Each point is reached from the start by the listed moves, each made once or not at all, plus a little noise. Say if it took an odd or an even number of moves. Then give how often each move was made.

Moves:
(1): [101  22  -6   7  23]
(2): [-21  75 -25  -3 -22]
(3): [  4  18 103   7  -8]
Start: [-30   4 -20  20  24]
Points:
[-51  94  60  27  -4] -> even (0, 1, 1)
[-18  23  74  25   8] -> odd (0, 0, 1)

Moves:
(1): [ 73  10   4  -3  17   0  13   2 -12]
(2): [ -4  53   0   4  -1 -14 -17  -8   6]
(3): [ -6  -1  66  13   3  15   5  11 -14]
(4): [10 -5 -6 51  1 14  5 -6 21]
(5): [ -8   4  -5   8  56 -12  18   3  -3]
(6): [ -5   7 -10  -4  14  61 -15  25   1]
(7): [-7 15 -8 -5 -8 12 40 -1 -7]
(8): [  5   8  -4   4  -2 -14   7  45   1]
(9): [ -2   9  18 -29  -3   0  13   3  72]
Start: [-32  14  46  27   1 -10  25 -20  12]
Points:
[ 31 121  33  48  75  37  95  44  92] -> even (1, 1, 0, 1, 1, 1, 1, 1, 1)
[ 23 118  40   6  76  18  86  49  75] -> odd (1, 1, 0, 0, 1, 1, 1, 1, 1)
[-26  33  47  50   5  50  33  46 108] -> even (0, 0, 0, 1, 0, 1, 0, 1, 1)
[ 10 109 111  10  77  50  85  16  57] -> odd (1, 1, 1, 0, 1, 1, 1, 0, 1)
[ 36  56  30  30  72 -24 103  36  -6] -> even (1, 0, 0, 0, 1, 0, 1, 1, 0)
[-44  98  43   5  68  12  35  41  93] -> odd (0, 1, 0, 0, 1, 1, 0, 1, 1)
[ 24  34  94  46  85  41  60  68 -15] -> odd (1, 0, 1, 0, 1, 1, 0, 1, 0)
